Rows are points. A path goes straight from each point to the next, and from the last back to the first. The post is the endless flat space through its rows: a point in 2 columns, a line in 3, a plane in 4, and so on, so that a path can go around it. How many times does the path go around the post? Going back the other way cancels.

Post, one row:
[[ 4 23]]
Path:
[[ 33 -34]
 [-36  14]
 [-48  71]
 [ 27  63]
 [ 30  24]
 [  9  58]
 [-26  47]
 [-51   8]
 [-59  57]
 [  2  58]
 [-11  70]
 [-71  28]
 [ 16 -41]]
Times around: 0

Post:
[[ -3  24   3]
 [ 39 -22 -41]]
Path, 30 rows:
[[-18 -47 -55]
 [-38  66   7]
 [-19   1 -41]
 [ -7  12 -40]
 [ 44  -3 -43]
 [ 85  38 -13]
 [ 60 -46  -6]
 [-34  11  14]
 [-95  66  34]
 [ 49  -9 -57]
 [ 44 -11 -90]
 [-12 -12 -28]
 [ -1 -43  -1]
 [ 93 -50 -45]
 [ 84  20 -18]
 [ 47  39 -43]
 [ 52   9  -4]
 [ 81 -68 -41]
 [ -4 -62 -40]
 [-11   7 -39]
 [ 85  -4 -85]
 [ 47  60 -25]
 [  8  -8 -57]
 [ -9 -20 -25]
 [  9 -40 -36]
 [-42 -10 -29]
 [ 13  11 -28]
 [ 42  34 -16]
 [ 50  -4  -7]
 [ -4 -20   0]]
Times around: 2

Post, 5 rows:
[[-27 -11  -3   6  16 -18]
 [-19  -3 -13  30 -11  36]
 [ 67 -14 -10   6  60 -13]
 [-18 -16  47  30  27 -60]
 [-15  13  10 -51  27  41]]
Path (22 x 6):
[[-48 -40   2 -29  15 -20]
 [ 36  24  95 -48  53  89]
 [  8  -8 -26  41  33  38]
 [ 81  26   1 -27  79  32]
 [ -7   4 -34  29  23  23]
 [ 60  10   8  85  29 -35]
 [ 48  18  11  -3  21  18]
 [-16 -22  13 -26  -1   5]
 [ -4 -44  42 -49  63 -24]
 [-23 -33  -5 -39  65   7]
 [ 14 -60  74  51  67 -69]
 [ -2 -24  14 -13  26  12]
 [-27 -26 -25 -27  19 -49]
 [-20   9 -22  -7  -9  31]
 [ -6 -34   5  -8  -1 -21]
 [ 10 -29  22  -5   8  57]
 [ 22 -43  10  46  57 -19]
 [ 29 -19 -19  20  60 -37]
 [ 58  43  15  -6  39  84]
 [ 13 -36  -8  41  63 -52]
 [-23 -24  46 -24  49   5]
 [-41 -18  21 -15   8  -2]]
Times around: 1

Post:
[[ 17   0   6 -29  -3  35   9  31 -63]
 [ 41  -2 -15  30 -18 -34   5 -34  10]
 [  5 -19 -15  41 -14 -10  -5  19  24]
 [  8  24  20 -28 -42  34 -24 -14 -42]
 [  7   4   1  -3  34  41 -30  14 -36]
 [ 29  -8  18  58 -44  11  20 -35  17]
 [ -8   4 -31 -43 -14  57  -8  19 -14]
 [-18  12   9 -53 -22  23  -3   0  27]]
Path:
[[ 43 -10 -18  42  32 -32 -25  33  33]
 [ 40 -34  40 -31  15 -48   0   1  11]
 [ 26  12   8  10  14  -2 -40 -54 -44]
 [ 48   7 -25  -8   2  19  50 -22 -58]
 [ 12  36   0 -51 -26  28  23  20 -44]
 [ 19  14   1   5 -49   2  17 -23 -61]
 [-26   0  49 -13 -15  60 -38   1 -33]
 [-27 -11  -1 -38  -2  40 -33  57   5]
 [ 10  18 -56 -45  31   8   4  28  43]
 [ -2   7 -40 -22  53  21  35  25 -20]
 [  3 -40 -26  51  58  35  36   8 -40]
 [-14  16  40  -1   0   7 -21   3 -22]
 [ 20 -11  33  -4  -8  55  50 -40   8]
 [ 56 -30   5   9   5  68  -7  -4 -86]
 [ 37  29  28  28 -48 -35 -31 -49  46]
 [ 21  -3  -4 -52 -52  22 -44  12  -9]
 [  1 -10 -10  24 -16   8 -95 -60  -9]
 [-18  15  47 -22 -19  80  13   4 -44]
 [ 22  24 -20 -47  28 -19   3 -14  19]]
Times around: 0

Post:
[[ 38 -14 -12 -52   8   2 -47 -12 -26  -1 -34]
 [ 58   8  -2 -24  29 -17 -65 -14  14 -38  -7]
 [ 33  -5   3  -4 -22 -35 -58 -36  -2  -2  20]
 [ 30 -33  18 -68 -10   3 -62  -7  19 -47  -1]
 [ 10  -1   5   3 -19  13  32  24  29  22   8]
 [-39  -3 -22   1  49  -3  52  -5  19   4 -24]
 [ 16 -31  32  29  -9  25  40  39   1  15   1]
 [-40   7  -5  14  20  35  37  17   0 -21  -9]
 [-36   4  42   1  19  41  35  27  30   0 -26]
 [-15   4   2  19  29  17  31  46 -11  29   3]]
Path:
[[ -1 -29  30  72 -15  28  32  -9   2 -13 -22]
 [-84  30 -27   4  42  -1  44  -7  13  36   9]
 [-62  22  36 -23  22  43  49  12  75   0  -8]
 [ 32   5   7  -6  26  41 -20  53   9  42 -27]
 [ 21 -17  15  13  -5  23 -11  74 -12  12 -23]
 [  7  -8  55  18  -1  21  -7  52  10 -34 -28]
 [  1 -86  34 -17  -6  73  52  81  -2  -6 -64]
 [-36  -5   7  83  50   9  44   1  45 -19  29]
 [-16  18 -21 -14  48   6  46 -22  -2  21 -10]
 [ 27 -48 -10 -33  40  45  -9  36 -83  15 -46]
 [ 26  10 -23   4  21 -43 -38 -26  31   5   3]
 [  1 -33  11 -14 -18  46  58  33  48 -15 -35]
 [ 40 -28 -31  -1  -3  -5   5  14  -8   7  21]
 [-19 -28 -55  13  -5  19  73  14  31  -3  25]
 [-17 -61  43 -29 -44  40  39  20  72 -39 -60]
 [ 59  15 -14  40  36 -20 -33   5 -54  -2 -26]
 [-18  11 -37  31  33 -13   1  27 -21   3  12]
 [-61  -1 -25  64  79   1  47 -34   1   4 -37]
 [-16  24  22  25  53  22  54  41  95 -22  37]
 [ -8 -19 -19  16  30  14  23  15   0   7 -20]
 [ 33  24 -21   4   5 -18   5  14  17  47 -14]
 [-49 -63   8 -36  28  51  59  39  22 -59 -93]
 [-22 -55  11 -55  15  35  12  28  23 -20 -23]
 [-79  -1 -39  12  72   1  54   1 -42  56 -36]
 [ 30  -9 -25  41  30 -12 -19  -8 -21 -44   0]
 [  8 -24  32  26 -17  48  39  45 -13 -11 -23]
 [ 25 -48  57  -6 -53   5  -8  38  32  12  17]]
Times around: 0

Post, 13 rows:
[[  3  38  35   1  22 -16 -36 -10  45 -40  -4  -9  41 -28]
 [ 22  -8 -35 -30 -21 -11  -1 -22 -65  -4  11  30   3 -21]
 [ 25  36   2 -18  12  38  11   6  25 -28   1 -21   7  -4]
 [ 29  87 -34  35  -8 -15 -17  11 -27 -13   6 -35   1  -9]
 [ 45  17  22  57 -41 -56  59  22   7 -17  19 -11  31 -15]
 [ 29 -27  45 -28 -43 -42  27 -28  40 -11  37  -4 -81 -18]
 [  2   4  15 -29  10   2  -3  -9  38  29   9  54 -62  69]
 [-37 -41  21  -7  10 -16 -26  11  11  34 -12   5   0  10]
 [ 10  29   9  16  -7  37  -2 -10   0  34 -11  34  -8  -4]
 [ -8   4 -23  54 -39   7  -3 -23 -14 -23  13   3  20  25]
 [-57  23  -6  25   2 -42 -24  49  37 -14  -7   5 -10 -15]
 [  0  32  47  -7   6  53 -26   2 -10   2  16   6  16  31]
 [-29  -9 -40   5  -5   7  -3 -54 -73  26  48  -5  44 -39]]
Path, 29 rows:
[[-20  34 -15  30  -2  11  26 -40  13  -2  38   0  21  20]
 [ 20   9  52   3 -24  -2  44 -11  81 -37  27  34  34 -35]
 [ 45   3 -19  45 -57 -46 -29  -7   6 -22   9  49  -4 -20]
 [ 29 -13  -7  38 -18 -44   9  43 -27 -84   4 -13  11  22]
 [ -2  40 -33  12  16   3 -16 -26 -41 -20   3 -36 -14  55]
 [-73  25  17  29 -20 -64   2  -3 -13  15  47 -22  -1 -17]
 [-28  57   6 -23 -14  40 -32  -6  39 -17   5  31  26   6]
 [  0 -62 -31  -4  -5 -44 -13  11 -26  55  29  19  35 -24]
 [ 54 -21  15  23 -32   1  30   8  16 -63 -17   7   3 -23]
 [ 33 -25   1  35  32 -91 -28  41   1 -21   7 -75  81  25]
 [-10  31   9 -22  11  18 -52   6  13 -20  11   2  39 -17]
 [  4 -15   0 -24 -23 -57  54 -20  34  52   5  20 -24  -8]
 [-14  38   3 -42 -20 -19   1 -10  -7 -47  24  60 -64  40]
 [-38  17 -15  56  28 -40 -14  72  -1 -24 -20  -2   8  15]
 [-10 -60  10 -33  69  53  -2 -33  10  59  -2  15  58 -23]
 [ 13 -25  18  -4 -15 -63  20  19   7  25  26  33  65 -26]
 [-38   2   7 -37 -30  -6  29  33  -9  49  17  28 -14 -43]
 [-16  55  51 -18  10   8  15 -36 -42  55  41  37 -10   3]
 [-47  36   6 -57  61   9 -77  12 -24  20  -2 -67 -37   3]
 [ 59   3  42 -15 -40 -44  28   9  50 -58 -22  27 -28  37]
 [-10  12   0   4 -26  -6  12 -32  20  10  37  12 -20 -14]
 [ 24 -15  56 -37  18   5 -20  92  30  34   7   0  28  20]
 [-53 -42 -37  20 -16   6 -63 -16 -42 -35  36   0 -46  39]
 [  2 -27   4  51 -39  -1  28  24 -35 -58 -30  76  26  58]
 [-33  25  -9  76 -59 -82  -4 -22 -25 -26  -5  13  37 -64]
 [ 38 -21   1   7 -30  19  47 -55  67  -6  23  -7  59  -1]
 [-28  -1 -13  -9   4 -34 -54 -40  11 -18  26  33  12 -42]
 [ 29 -20 -42   2 -19  57  -7  -8 -38 -76  -1 -35  28  -4]
 [ 17  95  37  -5  43  14 -20   3  65 -32 -19 -33 -23   0]]
Times around: 2
